Every row gives one point. The points of each table are mixes of a few directions, plus a little noise. Count the directions of each table, and those that both share. Where both have some left over, give the other angles between the two spaces (their principal angles), to ten degrees, smallest first.
In the rows, 128 means zero.

First:
[[ 99 102 148]
 [179 175  94]
 [170 167  99]
 [151 149 113]
 [ 77  81 162]
 [140 139 120]
 [ 79  83 161]]
Second:
[[159 127 110]
 [153 127  45]
 [112 129 109]
 [117 129 201]
 [100 130 175]]
Directions: first 1, second 2, shared 0; angles 40

First, 7 rows:
[[ 82 184 160 101]
 [126 110  97 150]
 [ 76 190 161  99]
 [164 100 128 131]
 [151  95 106 146]
 [120 153 158 106]
 [176  64  87 162]]
Second:
[[126 143 151 111]
 [117 105  77 164]
 [ 69 148  84 154]
 [155 108 130 129]
 [117 180 197  77]
 [184  83 128 133]]
Directions: first 2, second 2, shared 2

First, 7 rows:
[[122  79 177 164 120 115  89 149]
 [157 108 120 156 178  90 126 109]
 [132 161  76  99 158 125 179  95]
 [132 185 123  93  62 176 107 148]
 [ 99 158 190 145 148 169 123 115]
 [120  79 111 149 138  86 116 102]
 [136 125  98  91  91 133 158 176]]
Second:
[[126 129 129 137 125 133 130 133]
 [146 112 122  66 147  92 114 101]
 [145  93 144 110 126 110 129 169]
 [ 61 249  87 245 116 219 138  36]
 [125 131 129 137 125 133 130 133]
 [146  89 146 109 125 109 130 174]
 [141  92 149 129 119 120 135 187]
 [144 105 132  89 137 102 122 131]
 [113 158 115 147 129 146 127  94]
 [133 122 126 111 134 117 124 121]]
Directions: first 5, second 2, shared 1; angles 60

First (10 x 11):
[[204 137 144 165 147 114 115 139 102 184 137]
 [ 27  65 124  94 111 158 180 135 133  96 148]
 [100 143 115 108 118 129 120 115 148  92 113]
 [119 139 122 120 124 127 122 121 138 112 119]
 [ 47   7 151 122 125 168 218 165  91 163 189]
 [123 148 119 119 124 124 115 118 141 107 114]
 [182 199 116 135 132 103  75 108 147 113  93]
 [114 118 128 124 125 133 137 130 127 125 132]
 [228 188 132 162 145  99  78 122 122 160 110]
 [137 137 127 130 130 125 122 126 130 129 124]]
Second, 9 rows:
[[115  65 150 180 113 111  97  99 123 141 127]
 [140 173 147 122 131 118 112 146 161 117  91]
 [117 185 116 145 109  86 165 178 101 110 142]
 [159  81 136 151 145 129 113 124 118 188 133]
 [151  30 172 149 137 184 132  89 109 172 155]
 [ 99 190  97  77 147  87 139 161 108  78 162]
 [142  76 108 149 128 135  91  91 146 175 102]
 [116 192 135  88 132 124 122 142 157  76 106]
 [115 160  91  89 111 177 182 120 128  96 130]]
Directions: first 2, second 6, shared 1; angles 40

First (9 x 14):
[[124 126 129 130 141 128 135 128 137 121 136 128 126 122]
 [112 117 130 136 192 122 165 125 170  94 170 127 118  99]
 [113 117 131 136 189 123 164 125 168  95 168 127 117 101]
 [133 131 128 126 111 130 118 128 117 137 117 128 131 136]
 [110 115 130 136 201 121 170 125 176  89 176 127 116  96]
 [129 129 128 127 119 128 123 128 123 133 122 128 130 132]
 [158 149 123 114   7 138  57 133  49 193  49 130 148 182]
 [129 129 128 128 125 128 126 129 126 130 126 128 129 130]
 [144 139 126 121  67 133  92 131  88 161  88 128 139 156]]
Second:
[[ 82 121  99 189 209 120 142 161 187  58 152  75  82 107]
 [153 112 139  79 104 125 126  98  97 173 126 157 162 141]
 [117 106 117 124 169 118 136 123 144 120 146 117 126 126]
 [131 138 133 134 110 132 123 132 122 128 120 131 126 127]
 [138 196 147 176  43 155 108 164 111 115  80 135 106 121]
 [130  92 122  94 164 114 137 105 129 146 150 132 148 134]
 [115 108 116 129 170 120 137 127 145 115 146 114 123 126]
 [147 146 143 118  78 137 118 125 102 150 108 149 139 134]
 [138 195 146 174  44 155 108 162 110 116  82 137 106 123]
 [140 100 130  85 140 118 133 101 116 157 141 142 154 140]
 [118  91 117 107 180 113 140 112 142 129 155 119 136 130]]
Directions: first 1, second 2, shared 0; angles 30
